Every row gives one point. Two turns around zero, p and q, are shown by what they do to some points. Where does a point land after both, in the order given? Backwards means that the second turn is done in reverse. Each puzzle has new turns, and all numbers are rounded.

Turn p:
[0.2 0.8] => [0.0 0.8]
[-4.2  1.5] => [-4.4  0.5]
[ 0.0 -1.6] => [ 0.4 -1.6]
[ 4.0 -0.8] => [4.1 0.1]
Turn q:
[3.0 3.7] => [4.1 2.3]
[ 0.2 -1.7] => [-0.4 -1.7]
[-4.1  0.4] => [-3.7  1.9]
[-1.0 -1.3] => [-1.4 -0.8]
[ 2.0 -1.1] => [ 1.5 -1.8]
Where do these land?
q, then p: [-2.1  3.5] => [-1.6  3.8]
p, then q: [ 2.5 -2.2] => [ 2.2 -2.5]
p, then q backwards: [-0.4 -1.3] => [ 0.4 -1.3]

Turn p:
[ 1.4 -0.9  1.9] => [ 1.6 -1.1  1.6]
[ 0.4 -1.4 -0.3] => [ 0.2 -1.4 -0.4]
[-0.8 -3.0 -2.0] => [-1.4 -2.8 -2.0]
[ 0.8  6.8 -0.3] => [ 1.5  6.7 -0.2]
[-1.8 -1.5  0.6] => [-1.8 -1.3  0.8]
Turn q:
[ 0.0  1.8 -1.9] => [-0.5  2.1 -1.4]
[1.7 3.6 0.1] => [0.7 3.8 1.0]
[-3.0 -4.6  2.3] => [-1.6 -5.6  1.0]
[ 1.3 -0.8 -0.5] => [ 1.5 -0.3 -0.6]
Where do these land?
q, then p: [-3.1 -4.2 -0.6] => [-2.6 -4.3 -1.5]
q, then p: [ 2.4  4.5 -1.3] => [ 1.6  5.0 -0.1]
p, then q: [ 1.6 -0.9  1.0] => [ 1.9 -0.8  0.5]
p, then q: [-0.1 -2.3 -0.1] => [ 0.3 -2.2 -0.7]
q, then p: [-0.8  2.9  1.0] => [-1.0  2.3  1.9]

Turn p:
[ 1.6 -1.4 -0.2 -2.5] => [ 0.5 -1.2  0.6 -3.0]
[-0.9 -1.0 -4.4  0.3] => [-0.4 -1.0 -4.5 -0.6]
[ 0.0 -0.5  0.9  4.4] => [ 1.9 -0.5 -0.1  4.1]
[-0.3 -0.1  1.9 -3.2] => [-1.7 -0.2  2.5 -2.2]
[-1.6 -2.4 -1.6 -0.2] => [-1.3 -2.5 -1.8  0.0]
[1.1 5.3 3.4 1.2] => [0.9 5.3 3.2 1.7]
Turn q:
[-0.9 -1.6 -0.5  1.7] => [-1.3 -1.3 -0.6  1.7]
[-3.3 -2.0  0.8  1.4] => [-3.7 -1.8  0.0  0.7]
[ 3.4 -0.7 -2.5  3.3] => [ 2.9 -0.3 -1.2  4.4]
[-1.4  0.9 -1.4  2.0] => [-1.5  1.4 -1.0  1.9]
[ 1.8  1.7  0.2 -5.2] => [ 2.9  1.2 -0.2 -4.8]
[ 0.3  1.7  3.4 -3.1] => [ 0.5  0.8  3.0 -3.8]
Where do these land?
p, then q: [-1.1 -1.7 -0.5  0.7] => [-0.7 -1.5 -1.1  1.0]
p, then q: [ 0.9  0.2  7.0 -0.1] => [-0.9 -1.3  6.9 -0.1]
p, then q backwards: [ 1.7 -2.2 -3.6 -1.2] => [ 0.4 -2.2 -2.0 -3.6]
q, then p backwards: [ 1.2  0.6 -0.1  2.3] => [-0.2  0.6  1.3  2.2]
q, then p backwards: [-0.4  1.0 -1.3 -3.9] => [ 2.0  0.9 -2.8 -2.4]
p, then q: [-2.4  2.2 -1.5  2.1] => [-1.4  2.6 -1.4  2.5]

Turn p:
[ 0.4 -1.4  4.3 -0.8] => [ 0.0 -2.9  3.6  0.1]
[ 0.1  4.0  0.4 -0.7] => [ 0.7  3.0  1.6 -2.1]
[-2.1  1.0 -3.7 -0.5] => [-1.8  2.2 -3.1 -1.2]
[ 0.6 -3.4 -0.9 -2.7] => [-0.1 -3.7 -2.1 -1.3]
[ 1.0 -0.2 -0.1  4.7] => [1.2 1.5 0.1 4.4]
Turn q:
[-1.3  1.1  2.1  1.3] => [-1.6  0.3  1.6  2.0]
[-0.6 -3.6 -2.3 -2.6] => [ 0.5 -2.9 -1.4 -3.8]
[0.6 0.2 1.9 3.1] => [ 0.8 -0.2  1.6  3.2]
[-2.3 -1.1 -2.7  1.5] => [-1.1 -2.5 -2.8  0.8]
[ 3.5  3.5  1.1 -3.2] => [ 1.2  5.4  1.2 -2.1]
Where do these land?
q, then p: [-1.0  2.9 -0.8  1.5] => [-1.1  3.0 -0.7  1.2]
p, then q: [-1.8  0.1  2.5 -2.0] => [-2.0 -1.1  2.5 -1.5]
q, then p backwards: [-0.5 -1.7 -0.2 -2.6] => [-0.2  0.2  0.4 -3.1]
q, then p: [ 1.7 -3.1 -0.3  3.2] => [ 2.8 -2.3 -0.9  3.0]
p, then q backwards: [ 2.0  1.9 -3.5  3.5] => [ 3.4  3.5 -2.2  2.0]
q, then p backwards: [ 2.5 -3.1  2.8 -1.3] => [ 2.7  1.3  3.6 -1.8]
q, then p backwards: [-3.0  3.0 -0.4 -2.3] => [-4.4  1.2 -1.5 -0.6]

Turn p:
[ 0.5 -1.4 -0.2  0.9 -2.3  1.1] => [ 0.0 -1.8 -1.4  0.6 -1.6  1.1]
[ 1.8  1.6 -1.1 -3.7  0.7  1.9] => [ 2.3  2.4 -0.7 -3.0  0.7  1.9]
[ 1.8 -4.6 -2.0 -2.2  0.8  1.2] => [ 1.4 -3.4 -2.6 -3.4  1.8  0.3]
[-6.8  0.2  0.7  2.2 -1.1  2.0] => [-7.1  0.8 -0.7  1.9 -0.6  1.2]
[-3.3 -0.6  2.2  0.9  0.8  1.1] => [-3.7 -0.5  1.4  0.7  0.9  1.1]
[ 1.7  1.1 -1.7  1.5  1.0 -0.2] => [ 1.9  0.8 -1.1  1.7  1.1 -0.8]
[ 2.0  1.8 -0.6 -2.3 -0.8 -6.7] => [ 3.2  1.5  2.3 -1.8 -2.6 -5.5]
[ 2.5  2.0  2.6  2.8  0.9 -0.4] => [2.2 0.1 2.7 3.6 0.5 0.6]
Turn q:
[ 2.6 -1.4 -1.4 -0.4  1.8  0.4] => [ 2.7 -1.1 -2.3 -0.3  0.3  0.1]
[ 0.6  3.6  0.6 -1.3 -1.0 -1.6] => [ 0.0  4.2  0.6  0.1 -0.7 -0.6]
[ 2.1 -0.1 -3.3  0.7  4.6  1.4] => [ 2.1 -0.8 -4.9  0.5  3.0  0.8]
[ 0.7  1.2 -1.0 -2.7 -1.6 -3.2] => [ 0.2  2.8 -0.7 -1.4 -2.8 -2.3]
[ 0.5 -0.7 -0.1  3.5 -0.1 -0.1] => [ 0.2 -1.7  0.3  3.1  0.5 -0.5]
[-3.1 -1.1  4.1  0.5 -2.2  3.3] => [-2.3 -1.9  5.1 -0.8  0.4  2.9]
[-5.2 -1.3  5.7  1.0 -1.5 -1.0] => [-3.7 -1.5  6.6 -1.2  1.3 -1.6]
[ 2.9 -2.1 -1.5  1.2  2.0  2.2] => [ 3.0 -2.6 -2.3  0.9  1.0  1.6]
[-1.1  1.9 -3.2 -2.5 -1.9 -1.4] => [-2.2  2.6 -2.4 -1.0 -2.9 -0.4]
Where do these land?
q, then p backwards: [ 0.6 -2.4  3.9 -1.4  0.4  2.0] => [ 2.5 -1.5  3.3 -2.6  1.2  0.0]
p, then q: [ 1.7 -1.7 -4.1  0.4  1.3  2.2] => [ 1.2 -0.8 -5.2  0.0  0.3  0.1]
p, then q: [-2.4 -0.1  2.2  1.5 -2.6 -1.4] => [-2.8 -1.2  3.1  0.9 -1.4 -0.6]
p, then q: [ 0.2 -0.8  2.3  1.5 -0.9 -5.1] => [ 0.7 -1.1  3.9  0.6 -1.4 -4.0]
q, then p: [ 1.2  0.2 -3.3 -3.0 -0.1  1.5] => [ 1.1  1.7 -3.8 -1.7 -1.2  1.2]
p, then q: [-3.7  1.5  2.4  1.1  1.1 -2.9] => [-2.7  1.1  3.7  0.3  1.9 -2.5]
q, then p: [ 2.3  3.4 -3.4 -0.1  0.9  3.6] => [ 1.2  2.7 -4.5  2.1  1.6  2.5]

Turn p:
[-1.7 -1.7  1.1 -0.6 -1.6 -4.1] => [-1.3 -4.3  0.3  0.4 -0.8 -2.4]
[-0.7 -3.5 -5.1  0.4  0.5  0.4] => [ 3.0 -1.7 -5.0  1.0  0.9  1.0]
[ 1.6  3.8  0.9 -3.1  1.7 -2.6] => [-2.9  1.9  0.6 -3.3  1.5 -3.5]
[ 3.6  0.0  1.2  2.9 -2.0 -0.9] => [ 2.8  1.1  2.5  1.5 -1.9 -2.5]
[-0.1 -1.8  1.0 -0.7 -4.3  3.9] => [ 1.3 -0.6  0.7 -0.8 -4.7  3.6]
[-0.9  3.6  0.1  1.3  2.6  0.9] => [-2.2  3.3  0.4  1.3  2.3  0.5]
[-1.7 -0.4  0.9 -0.2  3.1  2.4] => [-0.6  0.3  0.6 -0.2  2.8  3.3]
Turn q:
[ 3.1  4.5  2.1 -0.2 -0.3  1.7] => [ 4.8  2.8  0.1 -1.3  2.0  1.1]
[ 1.6  0.0  2.4 -1.2 -0.2 -1.4] => [ 1.9 -1.1  1.8 -0.6  1.1 -1.4]
[-0.1 -0.9 -0.9 -2.1  0.3  1.7] => [-0.8 -1.3 -0.6 -1.9  0.1  1.7]
[ 3.7 -2.6 -0.3  0.4 -2.3 -0.5] => [ 2.8 -2.8  0.5  0.4 -3.1 -0.1]
[-4.8 -2.8 -0.8  2.1  0.8  0.6] => [-5.1 -0.2  0.2  3.0 -0.4  1.1]
[-6.9  3.9 -1.7  0.9 -0.2 -1.6] => [-5.5  6.0  0.2 -0.2  0.4 -1.6]
[ 3.3 -2.1 -0.9  0.1  1.9 -0.4] => [ 1.8 -3.2 -2.3  0.6 -0.1 -0.6]
Where do these land?
q, then p: [ 3.8 -1.2  2.6 -2.9 -3.5 -0.8] => [ 2.6 -1.8  3.7 -4.1 -1.6 -1.1]
q, then p backwards: [ 3.6 -2.1  1.7  1.5 -2.5  3.2] => [ 0.1 -4.4  1.1  2.2 -1.9  3.1]
p, then q backwards: [-3.3 -2.2 -1.6  0.1  1.1 -2.8] => [ 0.6 -3.1 -0.3  0.0  4.1 -0.3]
q, then p: [-0.7 -2.1  0.0  0.1 -3.3  3.5] => [ 0.4  0.4  1.7 -0.2 -3.1  3.9]
p, then q: [-0.2  4.0 -1.1  0.0  1.2 -1.4] => [-2.1  3.0 -0.9 -0.2  1.0 -2.4]
q, then p: [ 2.6  3.0  0.1 -1.3  2.8  1.8] => [ 1.7  2.7 -2.1 -2.7  2.5 -0.5]
p, then q: [-4.8  0.6  0.9  1.8  2.5 -2.6] => [-4.0 -0.3 -1.0  4.5  1.6  0.0]
p, then q: [-2.5 -2.0 -2.4  3.1 -0.5 -0.6] => [ 0.1 -0.5 -2.4  3.6 -2.5  0.8]
p, then q backwards: [ 1.5  2.1 -0.2 -2.3  2.2 -0.3] => [-1.4  2.9 -0.2 -2.3  0.8 -0.8]

Turn p:
[-0.4  4.4 -1.2 -1.9 -1.4  1.2 -1.1  0.3] => [-0.6  3.1 -1.7 -1.2 -2.8  0.2 -2.7  0.4]
[ 0.4  1.8  1.1  0.5  4.7 -0.3 -0.8  0.6] => [-0.2  2.2 -2.2  0.5  4.2 -0.3 -0.5  0.6]
[-1.2 -1.0  2.1 -1.6  0.6 -4.9 -1.5  2.9] => [-1.8 -1.3 -0.8 -2.5  1.5 -4.0  1.9  3.3]
[-1.7 -1.1  1.9  2.4  0.5 -0.2  0.1 -3.0] => [-1.3 -1.1  1.6  3.8  1.2 -1.0 -0.2 -0.8]
[-0.7 -2.6 -3.5  0.9 -2.6  0.2  3.6 -0.6] => [ 0.5 -2.0  0.7  0.8 -3.5  2.1  3.7 -2.2]
[-1.8 -3.3  2.7 -2.6  2.0  4.0 -1.3  1.2] => [-1.1 -1.3  2.3 -0.1  2.6  3.9 -1.3  4.4]
[ 1.4 -2.6  0.4 -1.0 -3.3 -4.2  4.2 -0.6] => [ 0.1 -0.9  3.6 -1.8 -2.1 -2.6  5.1 -1.7]
[ 2.2  0.2 -4.1 -0.6 -2.1  1.5 -0.8 -1.7] => [ 0.5 -0.7 -0.6 -1.8 -2.6  2.1 -1.6 -3.7]
[ 1.8  4.3  0.5  3.9  1.6  2.8 -2.6  0.8] => [ 3.7  2.1 -3.1  2.2  1.5 -0.4 -4.5 -0.4]
Turn q:
[-2.5  0.7  1.9 -4.6 -1.0  2.7  2.6 -1.2] => [-3.2  2.6 -1.5 -3.8 -2.4  2.3 -0.4 -2.0]
[-2.6  0.2 -3.9 -0.8 -1.0 -3.2  0.3  2.6] => [-1.8 -0.6 -1.9 -0.8  0.7 -4.8 -1.6  2.6]
[ 1.5  0.2  1.1  1.8  1.2  3.2 -3.8  0.0] => [ 2.2  0.3  1.8  2.5  1.4  3.4 -2.2 -0.2]
[ 0.0  0.3  1.1 -0.1 -0.9 -3.4  1.6  3.7] => [ 0.1  1.9  0.3 -1.2  0.2 -2.8  2.4  3.3]
[ 0.0  0.6  1.8  1.9  3.9  1.8 -2.2 -4.0] => [-0.7 -0.5  2.3  3.5  1.7  2.9  0.0 -4.1]
[-2.4 -4.5 -3.3 -1.1 -1.6 -3.6  3.4  3.8] => [-2.8 -3.4 -2.0 -3.7  0.0 -3.6  1.4  5.3]
[ 4.4  0.7  0.0  0.2  1.8  0.5 -2.4 -2.0] => [ 4.0 -0.5  0.4  1.2  2.3  1.2  0.0 -2.9]
[-0.1  1.6 -0.1  0.5 -1.1  1.9  3.4 -0.1] => [-0.5  1.0 -2.6  0.6 -2.9  0.9  1.2  0.0]
[ 1.7  0.2  1.4  2.3 -1.4  0.0 -2.9 -2.8] => [ 2.7 -0.9  3.3  1.8 -1.2  0.3 -0.9 -2.0]
Where do these land?
q, then p: [ 4.2  1.4  0.8  1.7 -2.2 -6.7 -0.4  2.1] => [ 2.8  2.5  0.9 -3.3  2.1 -5.2  4.2 -1.6]
p, then q: [-2.0 -3.1  1.3  0.3 -1.3  2.8  3.6 -2.1] => [-0.4  0.8  2.1  1.6 -3.4  3.8  2.3  1.7]
q, then p: [ 4.4  3.1  0.8 -2.7  0.5  0.8 -3.0  1.1] => [ 1.2  3.6 -1.0 -2.3  2.6  0.1 -3.1 -3.3]
p, then q backwards: [-0.4 -0.3 -0.6  2.0 -0.6  4.0  3.5  0.5] => [ 2.8  0.9  2.4  3.3 -0.1  2.9 -0.1 -0.3]
p, then q: [-2.0  1.7 -1.5 -0.4 -0.7 -0.6  1.2 -1.0] => [-0.9  0.1 -0.6  0.9 -2.7 -1.5 -1.0  0.1]
q, then p: [-2.6 -0.4  0.2  0.5  4.6 -2.0  1.1 -1.7] => [-2.9  0.1 -0.4  4.4  1.3  0.4  2.6  0.4]
q, then p: [-3.1  1.0  0.6  1.7 -0.9 -0.7 -3.7 -0.9] => [-0.5 -1.3  0.2  1.9  1.1 -3.7 -2.4  1.8]
p, then q backwards: [ 0.8 -2.9 -2.0  1.0 -2.4  0.5 -3.8 -1.5] => [-0.4 -3.1 -2.9 -0.1 -1.5  1.1 -1.4 -3.7]
q, then p backwards: [ 0.8 -0.5  0.4 -4.0  3.0  1.9  1.5  3.5] => [ 0.7  0.8 -1.4 -3.1  5.0  0.5 -0.2  2.6]

Turn p:
[-2.4  2.4 -0.5 -1.1 -2.1 -1.6  3.3  1.1  1.3] => [-1.9  2.0 -0.5 -2.6  0.0  1.9  0.9  2.0  3.4]
[-2.4 -1.7 -1.9 -1.3 -0.6  0.7  2.4 -0.2 -1.6] => [-0.7  1.4 -2.2 -0.2 -0.7  2.9  0.9  1.8 -1.7]
[ 2.3  2.9  1.2 -0.9 -3.3  1.7 -2.0 -1.4  2.0] => [ 1.2  0.4 -1.4 -0.5  2.0 -2.2 -3.9 -1.6  3.1]
[ 3.6  2.5  0.3 -0.8  2.3  2.0  0.5 -1.2 -0.8] => [ 3.2 -1.0 -0.2 -2.0  3.3 -1.2  0.6 -1.8 -0.9]
[-1.8 -2.0  0.8 -0.5  1.6  0.0 -3.5  1.8 -2.1] => [-1.6 -2.5  0.3  4.1  0.5 -0.2  0.6  1.2 -1.8]
[-0.3  2.7 -1.8  2.7 -3.8 -2.3 -2.7  2.6 -0.9] => [-0.1 -0.6  0.0  0.3 -1.9 -3.8 -1.3  4.8  3.1]
[ 2.1 -1.3  1.7  8.3  0.1 -1.5 -1.7 -0.6 -1.0] => [ 3.9  1.3  4.2  3.0 -4.5 -4.4  0.8 -0.3 -0.2]
[-3.8 -2.1  0.6 -2.1  1.8  3.7 -0.1  1.1  3.1] => [-1.1 -1.9  0.4  2.0  0.8  6.1 -1.6 -1.2  0.1]
[-2.3 -0.1 -0.9 -1.9  1.2  0.7 -2.7 -2.1  2.7] => [-1.2 -3.2 -2.2  1.0 -0.8  1.8 -0.8 -2.6  1.3]
[ 5.3 -2.0 -1.5 -0.6  0.9 -2.7  7.3  0.8 -1.4] => [-0.3  4.2  2.4 -6.8  0.1 -0.6  2.0  0.3 -5.0]
[-0.3 -1.3  1.9 -1.9  1.9 -0.7 -0.7 -1.8 -1.5] => [-1.4 -0.1 -0.9  1.6  1.3 -0.3  1.9 -2.3 -1.7]
Turn q:
[-2.1 -0.4  4.2  1.9  3.3  1.5 -3.1 -5.5 -1.9] => [ 1.0  2.7 -2.2  3.4  0.1 -1.6  0.9 -7.3  1.1]
[-0.5 -0.1  1.8  0.4  0.0 -1.6 -1.8  0.8  2.4] => [ 2.1 -0.7  1.1 -0.4 -1.2  2.3 -0.5 -1.6 -0.1]
[ 1.0  0.1 -1.3 -0.2 -0.7 -0.3 -2.9 -1.6  0.5] => [ 0.7  1.1 -0.5 -2.3 -1.8 -1.2 -0.7 -1.2 -0.9]
[-1.9  1.4 -2.2 -0.2  1.8 -0.5  1.3  1.3 -0.1] => [-0.9  0.5 -1.2  1.7 -0.7  1.1 -1.8  2.5  0.8]
[ 1.7 -4.9 -1.2 -5.1 -1.4 -1.2 -1.2 -0.1  3.4] => [-2.1 -4.4  1.1 -6.0 -1.2  0.2 -1.9 -1.7  1.4]
[ 0.8  1.0 -0.4 -0.5  2.3  2.0  5.6 -1.7  0.2] => [-3.8  2.2  1.6  1.6  3.5 -0.4 -0.5  1.4  2.6]
[ 1.4 -1.4 -1.8  2.9 -0.4 -1.7  0.1  3.4  2.3] => [ 3.1 -1.1  0.3 -1.9  1.8  2.0 -2.3  2.5 -1.3]
[ 1.2  0.9  0.7 -4.2  2.0  2.4  3.5 -0.9 -2.3] => [-6.3  0.0  1.2  1.9  1.1 -1.4  0.8  0.0  0.4]
[ 0.7 -1.6  0.2  3.4  0.4 -0.6  2.0  1.2 -6.8] => [ 1.5 -2.0 -1.9  4.2  3.6 -4.3  0.6  1.8 -2.3]
[ 2.2  3.1 -0.4 -0.3 -3.5 -4.6  0.2  1.9  3.5] => [ 2.7 -0.1  5.5 -2.2 -2.9  1.3 -0.7  3.2 -0.8]
[-3.9  2.1  1.4  0.8 -4.2  0.9 -2.9 -1.8 -0.5] => [ 2.7  1.5 -1.7  0.1 -3.9 -0.3  4.8 -0.8  1.2]
[-0.5  0.0 -1.1  1.0  0.5  3.6 -0.8  3.0 -0.8] => [-0.9  0.4 -3.3 -0.1  1.4  2.0  1.2  1.3 -2.3]
Where do these land?
p, then q: [-1.4  3.1 -3.7 -1.7 -4.1  2.1  2.8  0.2 -2.4] => [-3.5  0.4 -1.2 -2.2 -1.5  3.0 -2.4  4.1 -3.3]
q, then p: [-4.1  0.0 -1.2 -2.4 -0.2  0.6  0.8  1.4 -1.2] => [-0.2  0.4  0.4 -0.4 -3.0  2.7 -2.4  2.5  0.3]
q, then p: [-0.3 -2.5 -4.0  2.6  0.0 -0.3 -2.2  1.2 -0.9] => [-0.9 -3.4 -1.3 -2.0 -0.1 -2.1 -1.1  1.9 -3.0]
q, then p backwards: [ 1.4  0.4  4.1  2.9  1.6 -4.4 -0.8 -0.3  5.6] => [ 1.8 -0.6  2.7  3.5  1.9  5.3  2.0  0.7  4.6]
q, then p: [ 0.0 -1.5 -1.2 -3.5 -2.3  1.6 -1.4 -1.8  0.5] => [-3.7  1.2 -2.9 -1.2 -0.2  2.0 -0.3 -0.2  0.6]
q, then p: [-1.6 -0.4  2.3 -1.6 -1.5 -0.6  0.9 -0.6 -2.5] => [-0.7  2.9  1.5 -0.4 -2.9  0.8  0.4 -0.5 -0.2]
p, then q backwards: [ 1.2 -0.9  2.0  3.0  0.3 -0.2 -2.5  1.2 -0.7] => [ 1.0  1.4  1.6  0.3  0.1 -3.3  1.1 -0.9 -2.2]
p, then q: [ 1.6  1.6 -1.5 -1.1  1.5 -1.2 -2.2  1.5 -1.8] => [ 0.1 -3.9 -0.3  0.8  0.7 -0.4 -2.5  0.2  0.5]
q, then p backwards: [ 4.0 -1.8  2.8  1.6  2.6 -1.5  2.4  1.9  3.2] => [ 2.3 -0.3  2.9 -1.6  2.3  4.1  0.5  3.7  2.4]
p, then q: [-5.0  1.3 -1.5 -3.9  0.1  5.2 -1.3 -1.9 -2.0] => [-1.4  2.9 -5.5 -2.8  4.0  0.6 -3.0  2.3 -1.0]
q, then p backwards: [ 1.4  1.4 -1.4  1.3 -1.5  2.6  0.9  0.5 -0.2] => [ 0.3  0.3 -0.1 -0.9 -0.6 -0.8  2.6  1.1 -2.8]
q, then p backwards: [ 2.9 -0.7  3.4  2.9  3.6 -3.9  2.4 -3.3  2.3] => [ 3.4  0.6  6.2  1.7 -0.3  3.6 -1.0  1.3  3.2]
